Each point is reached from the start by the listed moves, each made 0, 1 or 2 times, or once backwards (-1), plus a little noise. Say if it took an odd or an even number of moves. Then give how often each move was made.
(in the rows, 128 means zero)

Moves:
(1): [145 100  71]
(2): [149 123 174]
Start: [132 128 141]
Points:
[206  63 119] => even (2, 2)
[187  67  73] => odd (2, 1)

Moves:
(1): [148 124 136 131 133 135 161 132]
(2): [117 140 156 145 112  99 122 113]
(3): [115 124 149 138 132 136 139 135]
(4): [128 115 129 135 133 130 124 107]
(5): [129 161 139 118 150 140 120 127]
(6): [160 119 128 124 118 157 133 140]
(7): [125 161 120 109 120 146 129 120]
(8): [124 134 101 158 135 134 141 133]
Start: [115 134 139 143 139 135 135 125]
Points:
[107 158 174 105 119 146 204 107] => even (2, 0, 1, 0, -1, -1, 2, -1)
[164  29 151 168 128 209 178 185] => odd (0, -1, 2, 0, -1, 2, -1, 0)
[ 64 105 123 249 116  89 144 152] => even (-1, 1, 1, -1, -1, 0, -1, 2)

Moves:
(1): [135 121 125 114 143 129 115 146 127 126 142 124 136 140]
(2): [121 150 125 125 147 127 131 120 127 126 130 120 127 142]
(3): [134 130 142 138 114 128 117 124 123 133 119 122 122 132]
(4): [114 122 126 137 127 133 135 132 140 133 131 125 127 141]
(5): [116 129 149 125 133 122 117 133 134 118 137 120 122 118]
(6): [126 127 144 117 118 132 132 132 128 135 126 135 132 132]
(7): [133 119 134 137 129 122 147 131 129 112 108 129 137 125]
(8): [133 134 140 130 118 118 137 138 127 129 132 121 138 130]
(9): [142 131 125 124 125 124 121 128 148 127 124 128 119 129]
(10): [130 136 118 113 141 128 136 132 127 137 127 122 104 126]
(11): [143 120 132 133 125 142 145 122 128 122 148 121 133 127]
(12): [134 139 126 142 159 130 133 146 134 136 130 147 119 125]
(13): [127 119 132 118 148 113 129 108 133 138 135 139 123 135]
(14): [123 126 120 123 126 120 131 137 118 117 135 135 113 146]
Start: [126 122 122 122 140 132 129 121 119 145 140 122 119 127]
Points:
[ 98 165 220 149 194 105 128 198 124 120 162 135 103 202] => odd (1, 2, 2, 1, 2, 2, 1, 1, 0, -1, 0, 2, 0, 2)
[ 66 158  63 105 249 124 154  80 133 237 137 161  31 173] => even (-1, 1, 0, 2, -1, 0, -1, -1, -1, 2, -1, 1, 2, 0)
[116 100 200 162 195 164  86 186 156 146 191 135 112 162] => even (2, 0, 2, 2, 2, 1, 0, -1, 0, -1, 1, 2, 0, 0)
[ 76 171 205 105 167  68 137 102  89 125 117 116 100 140] => even (-1, 2, 1, -1, 2, 1, 1, 1, -1, 0, -1, 0, 1, 1)
[ 54 195 134 110 132 101 106 120  67 112 118  52  18 154] => even (-1, 2, 2, 0, 2, -1, 0, 0, -1, 2, -1, -1, -1, 2)

Moves:
(1): [132 133 132 129 125 130 130 140 136 131 125 125 132 117 130 118 134 121
 127 128 126 129 135 127 126 116]
(2): [135 140 143 104 127 124 112 129 136 136 130 128 134 136 121 136 149 130
 131 134 128 123 127 129 138 133]
(3): [136 135 141 132 123 116 133 137 128 131 131 137 129 140 141 127 123 124
 127 125 135 133 136 112 126 138]
(4): [130 134 120 137 122 130 131 136 122 126 129 122 146 124 123 136 129 128
 122 127 137 133 131 122 127 139]
(5): [140 128 132 141 141 138 126 127 107 123 131 127 120 135 123 121 136 142
 130 141 132 128 129 120 131 126]
(6): [135 110 139 136 123 144 130 124 135 116 118 120 138 128 126 130 118 129
 122 118 123 126 137 123 137 132]
(7): [136 139 117 138 140 121 143 139 146 128 112 126 122 130 134 119 124 128
 133 127 130 127 136 146 128 151]
(8): [110 115 131 130 122 144 109 148 142 125 130 122 128 136 130 135 122 124
 139 148 133 140 133 121 123 137]
(9): [139 107 118 148 136 119 134 122 135 140 147 129 130 128 115 125 135 129
 121 129 133 130 113 136 124 129]
(10): [157 130 113 124 143 144 128 121 135 154 128 138 119 125 139 144 132 122
 116 126 112 124 122 124 118 140]
(11): [144 134 118 123 123 148 142 118 124 131 146 129 116 132 119 118 133 156
 113 135 130 127 139 132 137 125]
(12): [133 129 119 123 133 130 124 120 134 115 137 133 118 127 125 128 115 121
 132 121 137 141 131 133 134 109]
(13): [141 110 121 108 147 120 139 130 120 124 128 127 147 119 131 124 116 126
 124 147 113 141 130 126 126 130]
(14): [136 130 121 133 121 126 117 135 135 115 132 119 126 131 137 129 133 130
 136 125 111 136 128 129 126 131]
(15): [127 144 131 142 134 131 120 111 137 136 132 111 139 115 138 126 114 125
 144 126 139 143 133 117 124 140]
(16): [125 126 130 123 132 116 150 134 129 127 128 113 121 130 138 147 122 121
 124 138 116 139 125 117 137 124]
(17): [123 128 127 129 134 151 135 127 124 135 136 135 136 137 146 118 151 133
 120 130 143 143 115 133 112 115]
(18): [122 138 133 142  97 132 127 127 145 132  97 130 116 141 139 119 114 126
 121 146 119 140 115 138 126 112]
(19): [136 112 127 128 115 130 134 119 133 122 114 129 122 122 118 131 119 115
 145 122 126 138 134 123 110 126]
(20): [127 113 130 131 109 140 135 125 126 121 130 143 113 131 131 127 137 106
 137 144 132 129 142 143 144 108]
(21): [134 122 129 126 131 128 125 120 135 115 125 111 121 131 132 127 125 125
 120 135 145 116 129 127 118 129]
(22): [112 142 147 123 133 135 123 113 113 128 123 117 122 145 107 124 147 123
 117 134 116 147 136 148 115 134]
(23): [125 123 123 131 133 127 125 129 130 145 124 120 130 136 129 128 133 135
 128 126 129 122 148 126 128 106]
(24): [132 123 147 136 128 130 119 131 121 125 131 130 124 125 133 147 128 133
 128 131 131 122 128 148 134 118]
Start: [127 126 126 124 132 123 106 138 114 136 123 125 120 129 145 132 127 129
 135 142 110 129 128 106 135 148]
Points:
[144  59 125 206  50 176  92 198 171  89 207  50 156 130 126 147 121 207
 116 149 113 150 107  38 159 191] => even (1, 0, 0, 1, 0, 2, -1, 2, 2, -1, 2, -1, -1, 2, 0, 1, 0, 0, 0, -1, 0, -1, -1, 0)
[210  96 120 169  61 196 172 117 181  79  64  67  85 103 156 166  22 139
 141 182  51 249 172 154 174  74] => even (1, 0, -1, 1, 0, 2, 1, 0, 0, 0, 2, 2, 1, 1, 1, 2, 0, 2, 2, 0, -1, 0, 0, 2)
[ 99 226 205  52 131  39  67 126  47 113 137  54 121 175 109 237 197  85
 129 129  91 137 151  67 148 204] => even (-1, 2, 1, 2, 0, -1, -1, -1, -1, 0, -1, 0, -1, 1, 0, 2, -1, -1, 0, 0, 1, 2, 0, 0)

Moves:
(1): [132 116 114 139 128 128 112 111 123 130 131 115 120 142 135 121 144 125
 130 125 135 135 136 143 127]
(2): [121 142 123 121 130 124 117 117 113 126 117 127 119 125 129 132 114 118
 126 129 137 123 133 136 135]
(3): [136 131 139 117 139 124 134 122 125 125 130 135 136 130 112 122 132 130
 128 117 128 122 115 143 125]
(4): [133 131 132 137 132 127 131 132 128 132 129 126 130 127 130 135 131 126
 126 125 130 127 127 132 133]
(5): [129 123 121 123 133 128 127 134 121 125 133 122 135 140 128 121 127 118
 148 132 129 116 124 120 132]
(6): [122 123 120 135 124 144 134 133 128 134 119 124 126 131 121 129 133 138
 126 124 121 116 115 140 131]
(7): [123 136 110 116 130 132 134 129 119 117 128 125 131 145 132 135 128 120
 113 111 128 130 125 112 128]
(8): [140 128 123 124 112 117 136 140 116 114 123 137 120 136 137 119 117 116
 124 127 126 138 146 138 137]
(9): [120 134 131 131 122 135 131 121 140 126 135 129 133 126 123 121 129 109
 136 130 127 135 124 128 126]
(10): [125 123 135 130 133 136 133 139 118 136 125 127 128 119 139 133 121 136
 135 119 138 134 129 122 128]
(11): [125 132 125 125 132 125 125 130 137 129 138 134 122 134 126 127 127 136
 129 129 127 131 131 125 129]
(12): [138 128 132 136 139 135 130 127 133 128 136 147 116 115 124 145 145 133
 129 134 125 129 126 126 127]
(13): [136 140 122 129 134 124 133 136 122 132 129 134 134 114 137 121 147 133
 128 138 129 137 128 126 123]
(14): [128 138 126 131 112 123 128 132 116 133 125 131 123 139 141 126 131 136
 123 123 129 114 122 130 129]
(15): [129 136 123 119 130 125 126 132 137 130 123 136 126 122 146 132 129 125
 123 121 123 122 126 129 131]
(16): [143 138 129 122 124 144 128 127 125 135 140 125 131 128 127 135 116 128
 137 121 121 125 128 117 133]
(17): [124 136 123 136 123 122 134 116 132 121 128 120 124 124 124 130 133 137
 137 128 131 127 138 130 135]
(18): [133 129 129 134 131 126 127 130 133 125 122 129 129 131 132 125 126 133
 132 124 118 134 124 125 126]
(19): [125 129 124 132 122 128 124 123 118 124 134 134 142 131 138 133 117 128
 129 125 135 126 124 131 135]
(20): [133 133 129 120 142 137 142 130 136 127 127 129 132 147 140 128 123 128
 130 137 131 132 126 120 131]
(21): [144 128 134 121 132 116 121 131 137 127 121 123 133 140 134 150 121 126
 134 139 146 150 118 118 127]
(22): [121 134 130 124 131 134 132 135 119 134 133 127 134 137 133 133 142 131
 134 131 122 128 125 125 129]
(23): [129 131 142 124 127 134 124 132 132 126 123 129 135 127 124 129 131 129
 120 128 140 130 134 126 129]
(24): [125 132 121 130 132 124 126 130 135 129 128 127 138 131 126 140 130 120
 136 122 128 117 133 135 111]
Start: [126 131 128 123 128 116 132 129 133 129 124 133 133 143 118 133 120 121
 140 124 121 134 130 137 131]
Points:
[126 200  65  92 162 194 191 159 129 161 160 129 173 167 182 215 173 156
 191  61 112  75 101  64 116] => odd (0, -1, 0, -1, 1, 1, 2, -1, 0, 2, 0, 1, 1, 1, 2, 2, 2, -1, 0, 1, 0, 1, 0, 2)
[142 195 119  88 110 132 154 148  94 115  78 134 147  70 129 115  75 152
 153  55  81 101 156 153 160] => odd (-1, 1, 1, -1, 0, 1, 0, 1, -1, 1, -1, -1, 1, -1, 2, 2, 2, 2, 0, -1, -1, 0, 1, 0)
[148 214 131 103 151 148  57 106 144 187 165 125 101 168 181 214 167  97
 154 130 169 153 155 108 161] => odd (2, 2, -1, 2, 0, -1, 0, -1, 1, 0, 2, 1, 0, 1, 2, 2, 0, -1, -1, 0, 1, 2, 2, 0)
[155 247 133  92 115 191 193 154  96 112 154 186 188 230 172 173 126 126
 142  34 115 125  79 119 180] => odd (0, 0, 2, 1, 0, 1, 2, 1, 2, 1, 1, 1, 0, 2, 1, 2, 1, 2, 2, 1, 0, 2, 2, 0)
[113 171 117  92 121 136 183 121 154  63 121 221 126 183 117 145 111 129
  76 107 134  76 130 158 171] => even (-1, 0, 1, -1, 0, 1, 1, 1, 0, -1, 1, 2, -1, 1, 1, -1, 1, -1, 2, 2, -1, -1, 2, 0)
[104 204  56 155 103 222 227 165 102 188 179  93 131 214 186 116 176 163
 143  78  98 139 119  91 151] => even (1, -1, -1, 2, -1, 2, 2, 0, 2, 2, 2, -1, 2, 2, -1, 2, 1, -1, -1, 2, -1, 1, -1, 0)
[165 208 159 136 164 227 175 142 143 150 132 165 144 168 153 198 144 148
 159 121 103 135  91 119 200] => even (0, 1, 0, 2, 0, 2, 0, 0, 1, 0, 0, 2, 0, 0, 1, 2, 1, 2, 1, 2, 0, 2, 2, -1)
[129 156  16 137  66  81 151 148 124  82  97 154 128 212 195 195 143 137
 103  91 136  77 117 143 162] => even (0, -1, -1, 0, 1, 2, 2, 1, -1, -1, 0, 1, 0, 2, 2, -1, 2, -1, 2, 0, 1, -1, 0, 1)
[ 89 138  55  88 219 249 208 204 134 183 157 128 166 177 167 186 188 126
 176  96  69  89  90  59  88] => odd (0, -1, -1, -1, 1, 2, 2, -1, 0, 2, 0, 1, 1, -1, 1, 1, -1, -1, -1, 2, -1, 2, -1, 2)

Moves:
(1): [145 133 128 135 127 126 132 124 126 135 128 117 127 116 130 140 121 131
 130 122 121 128 135 129]
(2): [123 130 127 121 127 134 113 126 134 124 134 126 130 122 132 126 131 125
 131 121 124 123 132 121]
(3): [133 129 126 142 129 133 117 122 128 127 127 139 124 120 130 125 125 132
 108 143 126 127 129 132]
(4): [133 132 139 126 130 135 133 127 140 131 114 135 127 137 134 130 121 125
 132 125 128 119 124 129]
(5): [145 126 119 124 133 130 119 119 119 126 130 138 139 133 130 124 133 125
 134 133 132 133 124 129]
(6): [125 122 123 124 124 123 127 116 126 123 135 128 124 136 120 131 132 130
 135 134 124 131 133 124]
(7): [119 137 130 124 124 117 131 117 118 131 124 136 134 125 123 127 124 137
 123 122 138 132 122 130]
(8): [131 125 129 130 124 127 131 136 126 125 118 127 115 142 128 131 130 126
 127 126 134 136 133 121]
(9): [139 118 139 130 123 117 124 128 117 131 118 123 133 130 132 125 126 126
 112 128 130 131 122 136]
(10): [130 123 136 135 128 130 121 116 144 123 126 148 128 131 110 132 111 128
 142 136 106 147 125 120]
(11): [133 128 132 128 135 121 137 121 126 126 138 128 135 133 133 120 118 121
 135 120 116 134 134 128]
(12): [122 123 132 133 128 116 139 129 131 125 110 130 122 139 123 126 123 117
 121 124 132 122 134 117]
(13): [125 124 131 132 132 125 118 132 129 122 125 136 128 135 124 132 120 130
 135 119 125 121 130 128]
(14): [109 133 137 141 148 121 129 123 140 128 143 137 125 136 131 121 137 134
 114 130 135 126 131 120]
(15): [127 132 125 138 129 129 114 132 125 134 118 120 120 129 131 134 135 126
 131 131 122 126 131 129]
(16): [138 148 139 130 139 132 125 119 117 119 124 130 132 147 126 131 144 147
 134 131 119 130 142 138]
(17): [139 115 123 114 137 130 129 119 123 124 141 123 115 133 118 126 121 111
 121 131 149 129 127 121]
(18): [129 128 121 135 118 133 125 129 122 128 126 130 123 127 120 133 129 130
 130 117 129 133 119 121]
(19): [126 127 120 125 141 128 118 122 123 128 132 127 124 132 129 133 128 122
 121 120 124 127 125 119]
(20): [132 133 120 124 123 125 118 112 145 121 126 104 128 125 123 138 134 139
 118 131 119 122 136 142]
(21): [135 136 127 129 121 126 130 135 128 144 134 129 122 131 126 115 131 126
 126 137 112 136 134 120]
(22): [122 126 131 137 128 128 132 131 134 136 128 126 122 133 125 136 130 126
 113 126 131 125 138 128]
(23): [124 119 131 134 136 127 119 121 123 132 125 130 128 128 132 109 117 133
 132 130 121 121 136 119]
(24): [135 136 124 142 129 130 122 126 130 129 136 128 137 123 127 141 105 130
 121 129 123 134 121 119]
Start: [128 138 119 144 120 121 141 141 129 138 126 131 121 128 121 135 126 140
 131 120 131 135 127 140]
Points:
[139 134 126 153 122 119 115 124  97 115 117 142 145 142 111 145 175 164
 249 141  74 157 146 155] => even (1, 0, -1, -1, 1, 2, -1, -1, 0, 1, 0, 0, 0, 0, 2, 1, -1, 0, -1, -1, -1, -1, 0, -1)
[224 227  92 127 124 140 107  42 125 138 191 124 123 155  85 176 156 197
  58 159 142 136 188 181] => even (1, 1, 2, 1, 2, 1, 2, 0, -1, -1, 0, -1, 1, 0, -1, 2, 2, 0, -1, 2, 2, 2, -1, 1)
[213 173  81 106  87 125 139 120  73 186 134  81  72 177 116 175 114  70
 131  54 143 173 134  77] => odd (1, 2, -1, 2, 1, 1, 2, 2, 0, -1, 2, 0, -1, -1, 2, 0, 2, 2, 1, 0, 2, 1, -1, 1)
[127  97  95 108 104  93 147 114  55 153  99  58  93 118 116 124 160 150
 163 142 182 108 164 162] => even (1, -1, -1, -1, 0, 2, 1, 0, 0, -1, -1, 0, -1, -1, 2, 0, 1, -1, -1, 0, -1, 0, 2, -1)
[129 174 101 138 174 118  98  93 160 109 168  81 137 182 144 179 127 112
 100 106  74 101 173 125] => even (-1, 2, 0, 1, 0, 2, -1, -1, 0, -1, 2, 1, 0, 0, 1, 1, 0, -1, 2, 1, 0, 1, -1, 2)
[192 143  77 155 157 154  77  70 115 139 163 106 106 126  97 222  89 134
 161  96 152 131  73  97] => odd (2, 0, -1, 2, 1, 2, 0, -1, 0, 0, -1, -1, 0, 1, 2, 0, 2, 2, 1, 0, -1, -1, 0, 2)
[124 190 138 177 152 131  86  84 154  97 153 134 148 136 134 127 160 210
  67 168  62 132 143 161] => odd (-1, 1, 2, 0, -1, 1, -1, -1, 1, 0, 0, 0, -1, 1, -1, 2, -1, 0, 1, 1, 0, -1, 0, 1)
[181 137  57 161 159 168  56  88 166 140 120  85  81  92 143 186  98 137
  55 154 145 113 129 136] => odd (1, 0, 2, 1, 1, -1, 0, 2, -1, 0, -1, -1, -1, 0, 1, -1, 1, -1, 2, 2, -1, 0, 1, 1)
[120 135 101 143 155 141  80  90 102 119 125 176  78 193  84 127 152 147
 110 111 156 176 115  67] => odd (-1, 1, 0, 0, 1, 0, 1, 2, 0, 1, -1, 0, -1, 1, 0, 1, 1, 2, 2, 0, 0, 0, 1, 0)
[ 98 130  87 128  91 114 153 123 192 162 199 130 109 109  61 162  68  77
 141 102  36 189 143  51] => even (0, 2, -1, -1, -1, 1, 0, -1, -1, 2, 1, 1, -1, -1, -1, -1, 0, 0, 2, 0, 2, 2, -1, 1)
[125  41 123 110 200  63 105   8 149  94 136 161  78 212  94  93  84  78
  94  87 173 130 159  41] => odd (1, 2, 0, 1, 2, 2, 1, 2, 1, 1, 1, 2, 0, 2, -1, -1, 2, 0, 2, 1, -1, 0, 2, -1)

Moves:
(1): [125 131 133 137 134 119 126 128 114 115 117 124 122 121 122 131 117 108
 125 136 121 110 130 131 116 118]
(2): [142 130 135 136 112 110 126 136 118 117 127 130 128 134 130 111 131 139
 130 137 124 118 125 136 140 116]
(3): [121 131 123 129 121 136 124 121 125 134 129 136 130 121 142 118 126 114
 126 124 134 123 131 121 114 122]
(4): [135 119 132 123 129 139 124 134 133 129 133 129 138 129 135 131 136 124
 139 136 116 122 131 121 126 131]
(5): [126 133 145 139 134 124 132 135 135 133 125 122 110 107 137 150 144 152
 121 118 133 107 134 119 110 126]
(6): [128 138 131 122 125 144 131 136 130 125 133 149 159 120  98 127 151 130
 150 146 132 130 140 138 107 132]
(7): [138 124 122 129 131 137 128 130 121 125 119 125 131 131 125 127 124 135
 113 132 127 125 139 122 123 117]
(8): [137 125 125 132 128 140 132 129 130 125 127 130 123 122 128 107 127 119
 128 146 128 122 125 115 131 141]
(9): [124 132 131 121 134 132 134 132 138 134 134 138 134 124 142 126 129 137
 124 122 127 133 122 131 119 134]
(10): [128 113 133 138 134 134 120 139 137 123 137 131 121 121 120 129 128 133
 137 119 131 119 136 131 126 134]
(11): [122 135 141 132 133 135 116 115 119 127 133 121 130 124 135 124 121 134
 123 138 118 130 135 129 139 132]
(12): [139 130 135 136 127 115 120 119 134 125 129 142 112 112 136 138 129 147
 138 143 125 120 117 125 132 104]
(13): [136 131 131 143 136 126 124 120 131 145 120 149 126 134 123 125 125 132
 136 130 117 132 128 146 131 128]
(14): [120 123 130 139 123 133 128 131 137 134 130 125 135 104 122 119 148 126
 115 120 126 129 100 120 123 121]
(15): [117 119 126 131 131 137 120 124 146 118 110 124 131 121 131 121 110 135
 142 115 135 113 121 116 144 134]
(16): [129 133 119 127 124 125 126 126 123 122 136 141 119 133 133 140 129 136
 100 120 119 133 127 102 120 143]
(17): [115 125 112 141 125 119 128 116 128 123 119 124 129 121 132 118 138 119
 136 125 132 123 130 125 126 128]
(18): [128 130 118 127 132 131 122 131 126 137 126 133 130 106 120 123 128 121
 124 138 128 125 130 129 145 131]
(19): [128 133 124 126 120 129 137 128 129 125 124 134 120 133 123 127 143 127
 128 123 116 130 129 136 131 123]
(20): [118 135 125 116 134 126 121 143 129 121 123 127 122 147 119 109 151 127
 135 138 118 128 116 121 140 107]
(21): [126 124 130 120 126 128 120 129 119 130 126 133 124 129 129 129 131 137
 126 124 130 134 130 134 124 137]
(22): [121 131 135 132 117 139 112 149 117 112 123 116 132 135 137 138 129 123
 148 131 114 112 127 132 133 129]
(23): [131 134 121 127 123 123 127 136 132 142 127 125 128 123 118 121 122 127
 118 127 121 139 138 121 116 131]
(24): [150 144 128 110 117 128 114 125 143 131 121 120 124 126 112 142 134 136
 122 126 150 139 116 127 118 124]
Start: [126 132 126 113 130 122 116 122 135 134 122 138 131 112 128 141 130 132
 131 134 131 130 120 136 124 142]
Points:
[157 174 158  91 103 164  19 217 104 113 109 143  93  51  32 171 198 131
 155 187 158  79 138 158  81 136] => even (1, 0, 1, -1, 1, 1, 0, 1, -1, 2, 0, 0, 0, 0, -1, 0, -1, 2, 0, 1, 2, 2, 0, 2)
[ 91  83  63  90 120 136 160 123  79  96  67 114 163 151  91  54 197  50
 116 147 104 125 118 148 139  86] => odd (1, 0, 0, 1, -1, 0, 2, 0, -1, -1, -1, -1, -1, 1, 0, -1, 1, 0, 2, 1, 2, -1, -1, -1)
[145 118 149  81 178 126  77 112 216 161  80 198 127 138 150 215  81 228
 197  78 157 144  96 170 103 170] => even (0, -1, -1, 1, 0, 0, 0, -1, 2, 0, -1, 1, 2, -1, 2, 0, 0, -1, -1, 0, 2, 0, 0, 1)
[141 111 122 144 215 186 112 164 231 114  93 249  99  84  27 145 209 186
 204 167 128  48 145  57 125 190] => even (0, -1, -1, 1, 2, 2, 0, 2, -1, 2, -1, 0, 2, -1, 2, 2, 0, 1, 0, 2, -1, -1, -1, 0)
[102 211 173 123 121 113  87 103 101  38 110 177  75  85 102 236 219 203
 105 145 127  55 179 103  10  82] => odd (2, 0, 1, -1, 2, 2, 1, -1, 0, 1, 2, 1, -1, -1, 0, 2, 1, -1, 2, 1, 0, 0, -1, 1)
[211 162 115  93  91 161   9 152 159 198  98 122 151  74 114  68 106 134
 109 203 118 146  81 112 176  48] => odd (-1, 1, 2, 1, -1, -1, 2, 0, 0, 0, 1, 1, 1, 1, 0, -1, -1, 2, -1, 1, -1, 1, 2, 2)
